Every row gives one point. Each table stands for the endless flat space through its points: a line for two points, a plane for three, and so on. The two share one point or none. Which?
In the rows, zero is written as 128.

First, 2 rows:
[[ 79 124 133 146]
 [ 87 115 122 155]]
Second:
[[ 83 108  99 180]
 [ 77 109  93 188]]
They share: [ 95 106 111 164]

First (3 x 8):
[[156 120 166 111 152 170 162  99]
 [123  91 141 116 187 168 104 148]
 [126  94 144 109 178 162 114 141]]
Second (2 x 8):
[[115 106 138  98 170 166 128 132]
 [143  90 174  82 146 146 156 112]]
They share: no point

First, 4 rows:
[[164  86 164 146 131 140 153 119 113  80 126 119]
 [167 126 183 162 110 136 138 135 126  97 126 102]
 [179  95 161 138 111 139 177 135  61  95 114 124]
 [140  91 142 122 156 107 156  95 165  87 165 138]]
Second:
[[176 127 166 148 142 137 170 105 114 106 152 115]
 [167 118 163 143 135 129 163 112 121 101 147 119]]
They share: [158 109 160 138 128 121 156 119 128  96 142 123]

First, 3 rows:
[[145  91 160 121 121  97  97 141 127 123 168 135 103 151 153 129 173 126]
 [145 109 159 120 108 119 107 150 154 142 152 159  77 167 178 127 159 127]
 [133 109 144 117 129  83 107 129 133 127 170 147 119 143 139 121 165 142]]
Second, 3 rows:
[[135 132 144 113 133 112 110 173 164 167 133 143 109 141 188  81 189 138]
 [139 109 143 111 116  86  93 135 143 131 156 154  92 164 157 119 157 141]
 [129 121 152 129 113 112 142 113 150 130 183 185 102 152 137 154 133 140]]
They share: [135 118 146 117 119 100 112 137 150 139 159 161  99 155 158 121 157 140]

First:
[[158 180 161 165 111 116 119  91  91 144  99  46  87 217 151 103 148 159
  173 143  74  69 113 111]
 [189 155 107 121 110 114 111 131  69 142 154  93 120 165 180  61 166 149
  190 156 131 122  87 143]
 [138 183 183 194 112  76 143  89 122  97  59  88  84 174 133 128 142 149
  141 102  66  65 152 124]
 [150 145 148 166 129  61 161 123 117 108 105 124  91 134 138  91 137 159
  142 108 104  89 124 145]]
Second (3 x 24):
[[153 137 151 150  91  90 144 120  83 105 123  80 111 164 160  97 147 169
  134 147  88 107 107 150]
 [135 159 163 141  93  60 133 134  59  61 106  30 118 160 117 113 175 208
  173 132  95  70  70 133]
 [143 199 147 161 133  84 113  94  91  93  78  70  90 160 129 113 175 164
  193 112  99  58 106 121]]
They share: no point

First (3 x 24):
[[153  82 169 113 157 144 119 104 142 138 123 122 117  85 115 105  74  83
  124 134  96 123 163 109]
 [143  91 184  80 137 156 136 109 138 131 123 102 100 105 108 116 100  90
  137 146  74  85 142 120]
 [133  94 169  99 137 150 155  84 160 112 153  62  91 145 139 103 102 129
  168 120  80 109 105 147]]
Second:
[[123  65 152 135 114 162 138 119 164 105 131  84  75 132 102 104 104  99
  132 104 104 150 124 156]
 [155 115 173  44 177 154 100  72 134 135 149  76 117  80 159 120 104 117
  165 145  63  79 150  95]
 [147  80 185 125 128 133 154  80 169 137 139  97 119 118 137  99  72 109
  124 101  76 129 143 133]
 [117  72 112 138 117 147 126 137 141  73 169  87  83  96 132 107 108 129
  127 148  91 168 125 152]]
They share: no point

First:
[[113 155 131 150 121  90 122 102 141 149 151 138 120 160 121 173 151 109
  118  86 159 160 126 137]
 [127 167 147 130 127  78 106 120 153 133 137 148 124 176 141 191 133 125
  126  84 159 156 142 137]]
Second, 2 rows:
[[101 162 134 161 123 106 112  81 115 152 162 141 126 154 107 158 162  96
  120  85 146 152 114 134]
 [113 148 122 157 127 102 134  95 137 164 144 135 114 136  97 172 174  96
  122  95 166 162 116 126]]
They share: no point

First (4 x 24):
[[129 108 104 139 122 161  76 141 171 127  66  89 159 136 132 139 123  94
  137  82 100 107 125 103]
 [147 105  79 120 113 159 112 168 170  96 104 120 141 164 148 148 122 100
  137 112 107 134 143  86]
 [153  85  42  89 129 165 107 185 159  54 123 144 134 157 133 183 100 118
  157 101 127 154 140  80]
 [155 119  75 124  99 167 154 184 186  90 126 138 135 202 170 140 128  92
  121 154 101 144 153  68]]
Second, 3 rows:
[[114  81  62 110  73 144  82 146 154  84 109  85  95 132 167 130  97 106
  162  96 100 136 166 129]
 [182 137 102 153 127 158 113 158 156 101 115 106 152 132 147 156 131  90
  101 105 124 135 141  74]
 [162 117  90 135 111 154 107 154 164 103 107 104 138 140 151 148 123  94
  123  99 112 129 143  92]]
They share: no point

First, 2 rows:
[[158 119 122 123 102 130 155 169 136 117 127 154  86 120 110 100 142 139
  155 130 148 150 126 166]
 [155 121 113 125 101 141 165 176 128 115 124 144  76 126 121  95 132 130
  148 125 145 157 117 171]]
Second (5 x 24):
[[159 125 165 119 131 113 145 142 122 109 104 156  88 132  93 109 148 132
  150 127 147 143 137 167]
 [204  81 124 128 105 128 177 192 157 106 149 180  68  99 136 111 126 152
  188 115 117 143 168 140]
 [110 155 109 103  72 115 111 148 151 121 105 159 164 116  32  97 189 127
  124 160 181 144  99 191]
 [231  64 146 123 125 133 199 202 157  75 126 194  60 107 143 120 108 124
  188  91  81 145 198 140]
 [192 104 192 111 150 134 155 168 159  79  88 199  70 165 135 119 134 115
  172  99 105 153 186 182]]
They share: [161 117 131 121 103 119 145 162 144 119 130 164  96 114  99 105 152 148
 162 135 151 143 135 161]

First, 3 rows:
[[156 152  97  81 153 119 171 138  93 154 146 149 148  95 117  95 155 144
  131 102 111 155  94 139]
 [157 161  87  65 153 117 175 142  78 142 153 144 157  96 126  90 151 149
  139  98 100 172  87 147]
 [136 168  75  61 143 119 171 138  79 132 162 153 152  99 129  93 133 140
  133 110  91 167  76 151]]
Second:
[[ 94 157 120  72 157 166 160 157  44 152 174 199  89 107 122 107 114  98
  131 188  79 132  88 135]
 [158 165  61 111 127 102 151 109 149 172 143 152 181  88  85  92 144 165
  106  69 124 135  81 127]
 [132 167  79  95 161 130 185 143  89 170 145 166 157  90 101  74 138 125
   98 115 112 159  49 159]
 [135 161  83  96 148 125 169 133 104 165 148 165 150  93 102  89 138 133
  108 112 112 144  71 143]]
They share: [134 150  95  93 143 123 163 130 109 156 148 163 134  97 111 103 141 130
 117 118 113 133  90 135]

First:
[[176 182 153 122  63 125 119 132  82 182 182 134 142 182 135  76  49 132
  186 169 147 108  73 113]
 [191 186 156 162 103  81 132  96  90 227 173 102 171 232 154  91  44 135
  212 170 184 134 135 139]
 [173  95  77 115 154 130  65 101  63 114 124  93  79 166 110 121 105  60
  147 161 155  79 136 101]
 [139 170 136 134  60 139 130 143 112 165 189 146 134 174 116  94  76 151
  164 157 180 112  96  92]
 [143  95  61 127 120 126  91 119  97  92 152  93  89 140 114  91 115 120
  147 127 153  75 102 131]]
Second, 5 rows:
[[167  69 141  83 102 128 107  59  69 142 101  78  85 153 142  81  81  87
  158 174 169  95  65 122]
 [143 140  77 136  93 124  98 123  99 138 166 117 125 165 117 102  95 125
  159 143 171  88 108 116]
 [150 147  86 143 121 113  81 131 102 117 186  93 113 175 120  82 118 124
  159 172 193  93 115  89]
 [134 105 120 118 110  89 117 100 115 104 132 109 110 144 135  72  78 122
  172 171 186  87  73  99]
 [191 121 104  93  92 178  75  86  44 183 159  58 102 177 114 116 101  86
  159 148 142 117 101 148]]
They share: no point

First:
[[120 166 105 141 147 114 133 163 112 156  92  92 118  90 108 106 159 103
  146 138 106 141 128  84]
 [ 84 134 109 177 175 102 149 127 128 152 112 124 142 110 120 118 191  99
  174 158 130 109 120 128]]
Second (2 x 24):
[[108 146  94 125 183 133 121 130 103 178  92 111 119 132 134 114 170  81
  129 171 116 143 149 109]
 [100 154 106 161 139 109 141 154 115 138  88  99 131  92 114 118 166  97
  157 131 112 131 117  97]]
They share: no point

First (4 x 24):
[[145 143 112 158  65 124 112  77 179 130 137  64 122 108 132  86  70 132
   85 186 174 115 147 171]
 [128 111 135 135  83 127 128  83 172 161 169  81 127 100 168  80  66 138
   92 145 146 143 119 155]
 [158  86 120 156  86 114 144 122 161 149 167 109 128 118 174 119 108 124
   89 136 160 160 119 158]
 [111 141 164 158 147 100 176  79 107 180 157  78  98  96 128  88  98 132
  129 178  90 141 147 169]]
Second, 3 rows:
[[136 115 135 154  92 134 149 109 148 142 169  88 128  97 145 115  70 128
   89 150 129 131 153 165]
 [161 130 171 181  92 141 157 122 160 136 153  64 162 107 144 119  93 109
   81 149 146 118 193 193]
 [117 100  90 136 101 106 126  75 136 157 179 121  91  93 158  81  77 150
  103 172 133 156  83 125]]
They share: no point

First:
[[154  99 138 125 112 121 131 160 126  81 131 123 109  98 174 158 153 142
   93 141 121  94 110 138]
 [124  77 119 149 122 116  89 150 117  61  85  93 150 110 176 190 177 114
   71 114 140  75  98 116]
 [170 113 113 119 135  84 150 188 107 120 100  88 120  95 148 116 113 115
  107 186 146 137  96 186]]
Second:
[[140  89 119 129 126 112 135 177 110  89  94 106 135 106 154 163 156 128
   85 144 147  99  97 146]
 [172 117 120 151 130 102 110 174 153 106 134  99  94 126 186 117 107 141
   85 186 150 144 133 187]
 [170 113 125 135 123  88 102 150 125  92 118  82 114  91 184 130 123 107
  103 162 120 117 106 158]]
They share: [150  97 121 131 125 104 124 168 115  90 102  98 128 101 164 152 145 121
  91 150 138 105 100 150]

First:
[[ 95 155 175 114 139 155  91 135 172 130 170 108 127 157 101  91  91 119
  125 142 150 133 148 111]
 [ 95 187 150 157 166 169 119 151 142 135 162 119 138 174  89  94  98 131
  154 152 187 174 137 108]
 [ 99 135 182  85 134 161  75 119 182 135 186 115 114 138  97  94  94 123
  102 148 123 114 157 112]]
Second (5 x 24):
[[ 97 180 152 132 128 179  84 143 146 146 166  52 188 165 104  40 180 156
  152 100 155 156 201  34]
 [ 56 185 212 124 107 134  64 164 130 172 176  84 153 129  80 115 101 135
  166 150 173  98 159 124]
 [ 79 171 140 126 158 137  90 146 173 119 142 103 122 192 140 133  78 111
  134 142 200 156 132 118]
 [ 53 188 213 138 100 124  59 175 121 175 196 109 121 138  71 126  84 156
  166 145 158  95 134 141]
 [ 71 191 203 152  92 148  61 174 110 178 216  98 135 141  57  75 132 189
  168 115 125 109 155  97]]
They share: no point

First, 4 rows:
[[124 146  66 169 119 152 107 127  79 114 132 155 159 121 168 162 167 117
   57 105 132 178 120 139]
 [140 104  78 167 129 190 143 165  79 160 140 131 137  91 144 156 159 119
   77 125 104 182  82 137]
 [149 147 105 150 144 105 125 115 130 132 125 202 158 136 170 110  93 107
  113  82 157 148 155 190]
 [188 136  96 169 159 128 125 143 127 152 158 165 173 121 178 112  93  95
  125 111 120 144 108 189]]
Second:
[[140 114  93 130 143 136 156 131  86 174 136 185 160 112 165 132 125 131
   80  98 111 170 132 140]
 [139 115  91 149 136 144 145 140 101 161 130 170 148 116 163 127 119 117
   93 104 121 165 120 156]
 [127 110  85 177 119 154 131 154 126 145 113 146 125 129 166 113 103  94
  113 114 135 156 102 179]]
They share: [149 122  93 159 139 150 137 144 106 151 135 164 147 111 156 131 123 112
  99 106 127 164 114 165]

First:
[[130  76 183 103  87 180 125  98 117 160 134 143 175 183 103 139  83 197
  153  90 105 162 144  89]
 [155  66 216 131 113 191 125  82  75 125 136 155 181 158 112 159  82 175
  132 107  91 143 144  89]
 [180 133 153 143 179 151 121  96  62  41  95 125 131  55  95 127 120 100
   48  94 118 136 115 199]
 [190  97 183 163 143 163 143 102  82 103  77 159 133 109  99 173 124 156
   78 102  84 144  97 119]
 [124  84 171  93  91 183 118 107 113 150 145 140 182 183 104 126  80 195
  159  81 110 159 157 109]]
Second (3 x 24):
[[140  89 159 120 150 129 151 113  87 112 125 130 145 123 105 131  78 161
  113 119 116 149 131 117]
 [158  98 171 117 156 162 157 110  93 124 122 142 151  99  87 128 111 173
  137 113 110 155 122 105]
 [164  99 179 130 118 191 123  99 123 148  95 134 153 119  73 129 132 185
  125  83  96 157 121 101]]
They share: no point

First:
[[ 82 178 122 177 158 116 134 173 121 121 126 160  93  82  84 102  86 169
  147 138 202  76 156 144]
 [104 158 128 142 161 193  79 143  71 113 115 146 102 101  86 140 102 130
  109  94 152  70 171 208]
 [ 76 193 139 157 148 183 123 121  62 126 116 146 122  78 118 102  97  87
  129 113 116  55 137 200]
 [ 70 197 136 176 162 148 123 143  81 139 119 156 107  66 103  94  94 138
  129 127 173  54 145 169]
 [ 88 168 113 176 148  95 156 189 150 104 133 160  90  94  79 102  79 172
  169 148 203  93 156 129]]
Second, 3 rows:
[[ 90 166 131 143 159 154 143 171 108 104 116 132 119  95  83 108  87 131
  147 112 171  95 153 157]
 [111 143 103 177 123 116 151 164 148  82 157 174  77 113  96 124  82 131
  174 137 139  99 172 187]
 [107 175  75 161 107 108 139 172 168  70 153 166  85 141 104 140 102 131
  206 177 107  63 136 167]]
They share: [ 98 160 117 155 143 138 145 169 126  94 132 148 103 105  89 116  87 131
 161 126 155  93 157 167]

First:
[[134 117 123  64 115 152 187 131 102 184 130  97 182 126 116 145 126 108
  146  72  76 106 148  97]
 [ 94  66 131  82  85 138 160 109 139 137 113 128 151 147  78 146 102 132
  156  66  83 171 173 134]
 [ 84  67 123  99 100 112 152  81 112 139 120 122 152 156  96 165 101 118
  136  92 111 161 168 152]
 [ 94  81 113 121 103  84 136  58  85 134 128 113 136 144 108 173 105 102
  117 117 137 168 173 167]]
Second, 2 rows:
[[120 117 135 110  99 102 139 117  88 178 138 119 146 124  94 141 106 102
  122 102  86 130 174 131]
 [113 118 145 117  97  95 130 126  88 188 141 129 145 128  85 136  98 103
  118 105  76 123 178 133]]
They share: [134 115 115  96 103 116 157  99  88 158 132  99 148 116 112 151 122 100
 130  96 106 144 166 127]

First (4 x 24):
[[120 133 163 114 141 125 136 130 171 141 109 129  82 138 168 115 138 153
  169  83 171 166 151  89]
 [120 124 168 108 131 135 130 135 162 137 116 119  81 147 161 121 145 164
  177  84 162 167 162  87]
 [118 119 111 185 172 114 124 144 128 174  88 103 110 171 152 145 113 184
  116 105 163 149 164  92]
 [116 135 137 154 161 121 160 128 157 153  91 137 120 132 154 127  88 167
  117 109 173 156 165  89]]
Second, 4 rows:
[[120 107 129 172 143  93 136 107 104 179 129  83  75 184 183 144 119 167
  162  51 152 123 165  80]
 [142 106 139 147 160 132 127 127 143 171 105 111 113 178 136 105 153 182
  151  84 172 152 140  75]
 [ 96 139 129 156 135 113 112 153 154 139  81 103  65 140 185 154 121 163
  136 103 166 165 169 106]
 [152 108 155 125 198 126 127 132 146 187 135 127 118 190 131 102 166 170
  182  72 159 157 136  76]]
They share: [120 123 137 148 155 119 120 140 147 159 101 109  88 162 162 131 138 169
 151  89 165 158 155  91]

First:
[[128 124 103 105 142 133  84 160 144 165 127 138 134  75 138 110  97  93
   56 171  55 174 135 123]
 [151 125  92  71 134 149  85 154 150 158 102 143  95 113 127 121 100 104
   78 184  92 138 150  94]
 [163  90 131 152 135 148  77 114 150 154 153 116 154  95 158  88 106 152
  110 148  81 154  94 115]
 [129 109  94  91 152 122 116 156 131 185  93 121 137  43 106 124 120  52
   35 170  31 200 113 138]]
Second:
[[199  95 133  89 130 147  70 130 130 178 114 114 117 107 116  98 118 137
  114 147  81 139 120  90]
 [153 132 108  89 168 135  93 120 181 142 121 174 104  77 148  94  83 140
  120 197 138 124 131  95]
 [177 107 119  93 142 145  82 126 150 162 116 134 113  99 130 100 106 135
  112 167 101 135 122  94]]
They share: [168 100 109 103 134 152  89 126 149 158 114 124 116 109 133 109 111 127
 101 167  94 140 116  99]

First, 4 rows:
[[155 159 113  77 147 138 168 111 119 146 153 182 192 135 111 149 145  64
  106 125 129 129 133 151]
 [184 186  75 104 147 147 128 145 103 153 151 124 149 170  88 177 180 108
  145 116 114 140 152 174]
 [158 156  94 130 134 107 158 151  62  96 113 148 142 111  61 144 152 130
  145 137 148  95 183 126]
 [173 186  81 109 147 142 128 147  92 146 139 124 143 151  79 175 177 115
  145 120 127 129 159 164]]
Second:
[[163 131  81 112 162 161 215  96 148 103 133 147 128 183  91 183 163  88
   93 123 184 155 161 166]
 [183 157  87 162 142 135 181 118 102  75 145 121 150 147  99 127 125 148
   95  99 158 155 147 134]
 [118 156  65  95 167 156 181 102 100 126 159 182 124 143  88 165 177  84
  142 163 166 108 167 140]
 [222 151 129 117 124 116 165 146 125 116 115 123 197 157  95 152 129 106
   86  79 119 159 140 168]
 [174 186 129 109 187 170 155 162  55 142 187 176 139  98  84  99 144 107
  127 161 117  95 150 142]]
They share: [164 162  98 100 142 129 158 131  98 130 141 160 168 137  91 152 154  94
 127 127 130 121 153 148]
